Each row is a point. Any point is a mix of the corners, with weights that add up to 1. It lies inside the corners' shape when no weight is negative. Is each point inside? If not, which corners have a negative weight?

Corners:
(1): [-31 -14 -77]
(2): [ -4 -46 -15]
(3): [26 73 44]
(4): [-29  -2  41]
Points:
[ 19  38 -16] -> outside (4)
[-29  19   0] -> outside (2)
[-42 -48 -18] -> outside (3)
[ 1 10 56] -> outside (1)
[18 45 52] -> outside (1)
[ -9 -15   7] -> inside
[  0 -20  -3] -> inside
[  4 -15  11] -> outside (1)
[ -8  20 -11] -> inside

Corners:
(1): [29 21 48 42 19 26 30 26 96]
(2): [  4  47  10  45  32   0  -3   8 -18]
(3): [ 42  46  27 -21 -16  25  -7  18 -45]
(4): [ 19  39   3 -17   9   7  33 -21 -23]
(5): [-35  30   8 -64  31  25 -28 -24 -32]
(6): [-19   4  46 -65  25 -60   6   5 -32]
(7): [ 18   0 -19  28  -3  29  33  49  21]
(8): [ -4   0  17  11 -74 -78   8   1 -24]
(9): [ 11 -45   9  11  34  33  19  -7 -24]
(10): [ 45 -96 -35 -13 -20 -81 -10  -1 -23]
Points:
[ -8  15  34 -41  -1   0   4  17 -17] -> outside (2, 4, 10)
[28 11  2 22 19 40 12  8  4] -> outside (6, 8)
[ 19 -32   6  44 -12 -34  36  42  24] -> outside (3, 4, 5)
[  3  44  28   5   3   9  10  10 -17] -> outside (10)

Corners:
(1): [-15 -19  64   2  13  -9  20 -64 -35  23  55  24 -26  45  -4   8 -46   1
  -6  -5]
(2): [-34 -43  47 -14   0 -25 -26  10   1  40 -20 -19  13  -4  -4  22  -7 -24
  -8  35]
(3): [ -6 -10   5  62  33  21  13  29 -12  29 -23 -10  20 -10 -43 -18 -65  -4
 -20  43]
(4): [-28  -9  43  56   3   4  36  26 -41  17 -40  36  24 -32  25 -28 -39 -28
  45  34]
(5): [ 11  38 -14   0 -47  35   2 -22 -50 -21  62 -31  35 -15  95  11  -6   7
 -20 -20]
(6): [ 30  39  22 -23   6  63 -44 -29 -15  -1 119   0   0 -70  51   5  -5  -9
  27 -38]
(7): [-10 -15   7 -14  23 -27 -53   0 -67  31  11  15  50  -5   4 -23  32  47
   5  21]
(8): [ 61   8  -2  -8 -16  32 -22 -46  -4 -39  39  -9 -19 -43  89  14 -23  40
  21  -8]
(9): [ -2  68  -6   0 -18  -3 -17 -47 -19 -56  33 -19  38 -40  27   5   1  18
  56  13]
(10): [-46   6  35  23  50  19  51  40   0 -36  -4  40  41 -31  10 -20 -16  21
  -7  62]
(11): [ -2 -37  33  47   2  -6  32  18  14  45  34  56  36  43  -9  48 -19   3
  38   9]
(12): [ 44  10   3  13 -32   7  17 -81  29   5  49   6  -1 -49  49 -19  26  -1
 -18 -27]
(13): [-36  -4  32  -8 -16 -26  19  16   5  61  27  55  13 -13  -1 -10 -80  22
   3  -8]
(14): [  9  13  40  -3 -19  -5 -25   3   9  -8  33  26 -45  14   8  25  13  21
   2 -82]
(15): [  3  32 -22 -43 -11  70 -29 -35 -22  -5 -22 -26  74 -18  50 -38  27  51
  47  -6]
(16): [-43 -28 -38 -16  38 -17  -4   8 -15   7   1  35  24 -12  -2  -1 -40 -42
  21 -13]
(17): [  7  25  24  10  40 -29  -3  26   1  39   8  61  19  39  16 -20 -44 -53
   6  32]
(18): [ 14 -47  85   3  24 -40  28  17 -35  27  -1  17  65  13 -37  -2 -60 -14
 -13   1]
(19): [ 52  53  -4 -41 -38  60 -14 -49 -46 -13  38  30   7 -73  26  42  15   9
  10  -5]
(20): [ 19  22 -15 -12 -75  71 -61 -23 -28 -60  61  15  39 -29  58 -34  21   6
  29   5]
(21): [ 21 -32  -8 -61   0 -43  -3  27 -45  44  22 -62  -1  31 -28 -29  13  15
  30  26]
Points:
[  3   5   5   0  -3   4  -2 -17 -10   0  25  13  14 -18  24  -2 -11  -2
  11  -8] -> inside
[ -9 -17  37  14  27  -4   8  -5  -4  33 -17  19  18  -7  -3  -1 -44  -2
 -37  10] -> outside (4, 6, 9, 11, 20, 21)
[  4  18  20 -20 -22  12  -2 -21  -9  -8  40  16   5 -19  41  -1 -17   5
  13 -17] -> outside (3, 7, 11)
[ 35  25 -17 -20 -18  26 -30 -47 -27 -15  48 -12  21 -10  35  -6   8  16
  28 -23] -> outside (2, 4, 10, 13)

Corners:
(1): [ 49 -48   3  -9  -7 -17 -57 -20 -14 -33 -30 -30 -26 -56  32  19 -14 -23
 -11  53]
(2): [  0  36 -40 -42  -8 -18  -8  17  15 -23 -34 -44  25 -78  30   8  40 -23
  14 -22]
(3): [ 18 -11 -82  23 -15  27 -64  -6 -40 -85 -38 -21  47  -1  24 -53   8  64
 -37  33]
(4): [-26   8  53   5 -56  -9  55 -23  30  10 -16   1  46 -51  -6 -26 -17  66
 -54  15]
(5): [ 11  58  28  -4 -44  39  19 -37  27  20 -13 -68  -2  21 -55  -2 -26 -58
  36   3]
(6): [ 81  12 -35  36 -10 -51  37 -19   2   1  -2  -2   0 -40   2  11 -56  46
 -34 -51]
(7): [-14  11 -46  11  25  -6 -38   0  39  39   0   5 -25 -19 -15 -25   0 -29
 -20  62]
(8): [ 52 -12 -88 -17 -23  12  21  36  -4   4 -59  35  66  18 -80  50  50 -16
 -22 -33]
(9): [ -9  38  25  13 -26   3 -29 -26 -27 -18   6 -16 -27  10 -26 -18  27 -35
 -16 -16]
(10): [ -6  27  -4 -20 -45  23  49  -3  47 -10 -48  18   2 -34 -13   1  -4  11
  32   1]
(11): [  4  45  17 -31 -56  19  81  17  26  15 -99 -45 -13  25  -7 -55  34  17
  16 -10]
(12): [-36  16  -5 -41 -41   2  42 -68  51 -27 -27 -10  44  -2 -27 -61  12  49
 -10   6]
(13): [-41 -21 -68  10  -3 -41 -59  10  50  -1 -13 -27 -40 -22  35  10  12   3
  10  -2]
(14): [-29   3 -37  11 -51 -48  60 -23 -20  12  -9  -7  10  29 -29 -46 -64  17
  19  25]
(15): [ 70   3   0  43  10  16  52 -61 -29  -5  -9  -4  -3 -18  19  52   9  26
  -6  -3]
(16): [ -9  13  34 -18 -32   8  46  31   5 -39  -8 -49 -13  -4  22 -13 -29 -52
   3 -34]
(17): [-17  14 -42  18   1  -3   2 -43 -46 -25  20  11 -23  -8 -52  63 -12  58
 -86   3]
(18): [ 19  19 -26  -5 -14  47  23   4 -14  61  12 -22 -11 -16 -21 -20  18 -12
   1 -45]
(19): [-22 -23  -1  16  18 -29 -27   0 -32 -47 -57  13  20 -34 -54  34 -90 -36
 -24  -9]
(20): [-10 -21  38  13   5 -20  38  20  24  13 -26 -23 -26 -17 -65 -60  -2  39
   2  42]
(21): [-58   6  -2 -24  33 -11 -67  35 -24  32  18  41  11  -8 -19  -6 -23  74
 -30  52]
Points:
[ 14   2   4  12 -34   5  32 -22  -3 -19 -26 -23   1   2 -25 -12 -19  11
 -10  -6] -> outside (2, 7, 21)
[  4  -6 -18  -3  10 -11 -22   4   3 -15 -29   0  17 -22 -18  16  -3  24
 -39  19] -> outside (9, 10, 14, 18)
[-39  15  17 -14 -22   6 -10  18 -10   8 -17 -21 -11 -18 -13 -22 -11  16
 -11  16] -> outside (6, 7, 8, 12, 15)
[ -4  17  -6  -3 -16   0  -3  -6  -3  -2 -14 -12   3  -8 -21  -5  -2   1
  -8   4] -> inside

Corners:
(1): [ 17   5 -20  34 -25  33 -47 -15   7 -67  24  66 -27  -4 -53  25  18 -67
 -14  -5]
(2): [-13  40  15  21 -34  12 -51   4  39  -6 -14  21  20  35  26  15  16  -8
  27 -62]
(3): [-23  22  24  23 -29  34 -69  33 -24  33  44 -11 -54  12   1  17  23 -45
  41  29]
(4): [ 33   6 -23 -20 -33  58   5  38  22  22  15  46   3   4 -25 -60  24  -5
 -38 -58]
(5): [ 15   3  17 -34  15   8 -34  97 -29 -72   8 -41 -53  25  14 -54 -57  29
  14 -47]
(6): [-18  35  31 -24  11 -20  30 -33  36  27   5  14 -45 -39 -55 -19 -33   6
  46   6]
(7): [ 52   5 -61   7  -4 -19 -67  20 -29 -21 -17  47  16 -46 -39 -61 -25 -39
 -31   3]
(8): [-31  19 -16  32 -67  74 -31 -11 -22 -24 -16  42 -35 -31  17   1 -40 -44
  32 -13]
(9): [ 12   3 -27 -47 -84   6 -18 -28   5 -24 -39  34 -44 -16  -3  19 -59  37
  31 -19]
(10): [-41  27 -17  -2   7  -2 -43  93  13 -26  33  46 -42  65  50  34   4  34
 -67 -29]
(11): [ 73  70 -15 -51  26 -17  19  10  43   0  33 -33 -43  43  -8 -11 -58  -9
   8 -10]
(12): [-20  56  14   6 -39  38  14   9 -36   2  10  31  13   7 -57  37 -60 -15
  24 -73]
(13): [ -9  16 -15  12  12  68 -54  -8 -30  14  -4  31  -7  40  -6 -10 -44   8
  17  36]
(14): [ 82 -18 -19  30  -6 -24  43  42  13  -7  42  26   7  47  46  37  33  19
  -8  16]
(15): [ 27 -26 -33 -33  27  41 -44  69 -25 -47  40 -46   6 -44  -4 -44 -10  31
 -45 -38]
(16): [-18 -22  16 -28 -76 -10   4 -11  53 -81  43 -12  39  48  31 -10  38 -46
  -1   0]
(17): [ 18  57 -36 -25  -4 -18  -8  25 -11  -7 -39  -3 -24 -12 -14 -18  27  40
  18  12]
(18): [ 32 -16  54 -20 -95  37  19 -40  29 -56 -14 -37   6 -61 -14 -41  13 -12
 -39   7]
(19): [-17  25  25 -44 -53  31  25  46  26   4 -68  74  -2  10   2  47  25 -38
 -24 -68]
(20): [ 25  10   9 -31  -5 -35  18 -20 -55 -55  11 -25 -17  25   7  17  36 -15
 -22 -88]
(21): [ 20   0 -56   7 -31 -12  38 -21  48  19 -70 -12 -23 -24 -57  19   9  20
 -45  21]
Points:
[  6  28 -11   1 -17   2 -12  14   4  -4  -1  28 -18  25  -3  13  -9 -10
  14 -20] -> outside (15, 18)
[ -2  20  -6 -20 -33  28 -22  -4 -12 -21  16  24 -11  -6 -20 -11  -6 -30
  -4 -14] -> outside (2, 5, 14, 21)
[ 23  14 -12  -2 -19   6  -8  16  -8 -16   5  18  -5   5  -9  -2  -6  -7
  -6 -19] -> inside
[  2  16   4 -12 -27  16  -6   9  10 -17   4   6 -14   7  -6   1  -3  -6
   1 -15] -> outside (7)
[ 15   3 -12 -16  -4  22 -21  27  -6 -24  13  -6  -9 -12  -8 -17  -8   8
 -14 -18] -> inside
[-17  25  19 -31 -40  31 -18  15   6 -22  -7   0 -21   3   4 -14 -18   4
   6 -40] -> outside (1, 7, 14, 21)
[ 29  36   2 -17  11  -7   7  41   8  -4  13  -3 -19   0 -27  -8   3   2
 -21 -40] -> outside (8, 9, 13, 16)

Corners:
(1): [ 44  -6  78 -29  33 -48  -6 -41  22 -22  91  13  -6  18 -41 -38  35  77
  14 -51]
(2): [ 12 -24 -77 -18  20 -28   7  38 -10  45 -47 -28  24 -22  34   3 -25  44
 -50 -11]
(3): [-31 -27 -39 -37  19 -23   2  40   8  24  26 -37   0   7  12 -32 -17 -48
 -11 -25]
(4): [ 11  11 -36  -7  50 -13  25 -13 -10   8 -23  -5  34 -48 -27  -4   4 -41
  -5 -24]
(5): [-68 -16 -12  62 -24  20  53  34 -11 -43 -42  49 -16  46  39 -34  58 -20
  38   0]
(6): [ 13 -10 -30 -13  -5 -70   5  15  15   7 -17   7  -4 -13  -2 -51 -73   3
  15   4]
(7): [-57  21  22 -41 -14   8 -19 -26  36 -54  36  18 -71   6 -33  34   9  21
 -40  20]
(8): [-22  10  23   1  11   4  23  44  35  70 -19  15  56 -10  27 -17 -65  -6
  14  33]
(9): [-35  13 -34 -12  -5 -23  31 -11  -4  46 -19 -18  -6   8  -3   0 -39  -2
  -9 -43]
(10): [  8 -21 -17 -38   1  22   7 -18 -39  51 -72 -34  46  11  44 -66 -28 -22
 -34  48]
(11): [-14  15 -29 -49 -13 -80 -31   4 -25  -4 -38 -41  75 -36   1  -6 -40 -80
 -17 -15]
(12): [-22  29  -2  42 -15 -10  15 -16   8 -78  45  32 -24   4  26   5  -3  -2
  27  38]
(13): [ -7  -4 -42 -37   6 -14 -34 -21  -1  34 -20  -6  31 -45  22 -48 -21  13
   8 -50]
(14): [-34  29  18  -4 -52  21  57  25  22 -27 -31  56 -53  31  96 -11  17 -18
  53   0]
(15): [-61 -19  51 -17 -59  74  71 -44  40 -51  51  80 -63  61  -3  38  29 -33
   9  24]
(16): [-15  52   5  43 -35  42  22  26 -12 -21  33  54 -27  11 -18  33  30   4
   1   4]
(17): [ 12 -29  -6 -24  17  31  -8  57  14 -15 -59 -70  62 -30  11 -58 -48 -14
   6 -61]
(18): [-32 -34 -17  32 -18 -28 -18  -1 -20  10   2  26 -36  49  46  22   8 -80
 -19 -26]
(19): [-10 -40 109 -51  17 -13   9 -40 -65 -51  67  33 -34 -12 -53   5  44  90
   4 -18]
(20): [-12 -16  66 -57  62  28 -25 -14 -32   6  86  19  37  49 -83  47  47  77
  26 -29]
(21): [-25   8 -22 -13  47  -3  15 -24 -24  44 -41  35  35  13  47 -56 -38  -7
 -21 -39]
Points:
[  7 -11  12 -17   4  10  28  26  -1  11 -30 -13  37  -6  -5 -20 -19  13
   6 -19] -> outside (3, 7, 12, 13, 18, 21)
[-24  -2  31 -20  -5   8  16   1 -13 -15   6  13  13  14   9 -19  12  10
  21 -15] -> outside (2, 4, 6, 7, 18)
[ -8  -5  -2 -16   7 -10   2  10  -6  -1 -10  -4  11  -4  10 -21  -9   3
  -1 -19] -> outside (15)
[-15  -6   6 -19   6  -9  10  -7  -2   6  -5   4   9   4   7 -23 -13  -8
   6 -12] -> outside (2, 16)
[ -8  -2   2  -2  -4 -10  16   1 -11  -1  -9  18   7   3  13 -15  -8   2
   9  -8] -> outside (3, 7)
[-19  -2 -16  -8   2 -13  11  -4  -5  15  -8   1   1   3   7  -6 -13 -15
  -4 -25] -> inside
[-27  -4 -17  -4   9 -13  10   3 -23  14 -38  -7  16  -9  17 -36 -40 -34
 -20  -2] -> outside (1, 2, 13, 14, 15, 20)
[-11 -11  15 -21   4   1   9 -10 -10  -3   5   9   4   7   1 -17   2  10
   0  -9] -> inside

Corners:
(1): [  7  38  65 -59  21 -46  21  32 -45  83 -37  33  80 -28  12 -18 -29   9
  33   7]
(2): [ 13  33  19  36  16 -70 -10 -72 -32 -27  13  -4 -28  19 -21 -30   6   6
   1  33]
(3): [-21 -43   8  38   4 -35 -31 -20  33  18  23  28 -29  54 -21  -2  23  36
  42 -49]
(4): [ 44 -38  52 -70  29 -20  -2  -9 -50 -26   4 -14  17   1  22 -22  11 -63
   7  -4]
(5): [-11  41 -11 -10  12   4  13  15 -37 -26  -2 -30  46  -5 -19  -8 -11  64
 -50 -28]
(6): [ -7  -4  43  28   1 -52 -53 -10  60   7   3 -15   3  -1  -6  -7  14 -13
 -60  43]
(7): [ 70  38  24 -45 -24 -37 -18 -57 -61  77  34 -43  32 -15   2  -2  51 -45
  18  12]
(8): [-27  30  -5 -17   5   7  14  -1  56  36   7  23  -7  50 -23 -45  44  -2
  26 -19]
(9): [ -2  40 -45 -69  22 -47 -12 -26  54  32  19  -5  49 -11 -31   0 -49 -53
 -29  10]
(10): [ -7  33 -39  15  41   7 -15  18 -60  23  11   3   6  77 -33  26  -7   2
   1 -23]
(11): [ -2 -29 -22 -37   2 -62   1 -15  16  57  46  26 -41  34  17 -11  21 -26
  67  35]
(12): [-24  16  34  58 -44  26 -34  -5 -22 -10 -23  44 -24  77  -9 -52 -27  61
 -15 -46]
(13): [-43  20  51 -18 -28  -9  28  50   7 113  28  22  23   9 -45  28 -48 -42
  19  -3]
(14): [-59  11   8  53  87  16  -5  -1 -24 -42 -14 -28  -4  22  10 -32 -40  13
  17 -22]
(15): [-24   8  -9 -38 -22   9 -19  26 -37 -14 -31  17 -20 -22 -78  20   6  -4
   7  -3]
(16): [-23  38  18 -34 -10 -82 -37 -14  75   5  10  23  10  14  -2  66 -28  17
  77  45]
(17): [  5  -8  17 -10   4  -7  23  16  30  43 -17 -37   3  43  -7  44 -12   9
 -24 -14]
(18): [ -30    4   36   64   34  -78  -49   13 -111  -25  -42  -55   21   55
    9  -18   27  -22   16  -51]
(19): [-17 -27 -17 -40 -21  29  40 -45 -12  17  30  55   3 -23  13 -22  17 -11
  57  61]
(20): [ 54  46 -19 -12 -10 -40  -8 -21  -9 -38   9  31  24 -64  52  23  20  40
  68 -22]
(21): [-18 -13 -18 -45  40 -15  -2 -41   7  36   1  42 -21  16  32 -14  25   8
 -48 -35]
Points:
[ -5  16   2 -12   8 -24  -9 -12  -4   8   7  12  10   6  -4  -9  -2   2
  16  -4] -> outside (17)
[ -2  13   4 -16   2 -22 -11  -6 -12   4  -3  13   3   3  -6   0   7   3
  17  -9] -> inside
[-13  18  12 -18  -3 -21   2   5   2  40  11  12  14   7 -15   6 -15 -12
  10  -5] -> inside
[-16  11   5  -7  20   2  19 -19  11   8   4  42  -3  20  11 -10  -6  38
   8 -16] -> outside (6, 7, 9, 11, 15, 18)
[  0   8  11 -17   5 -21  -8  -1  -4  12  -5   1  17  10  -2  -4   4   2
  16   1] -> outside (2, 13, 21)
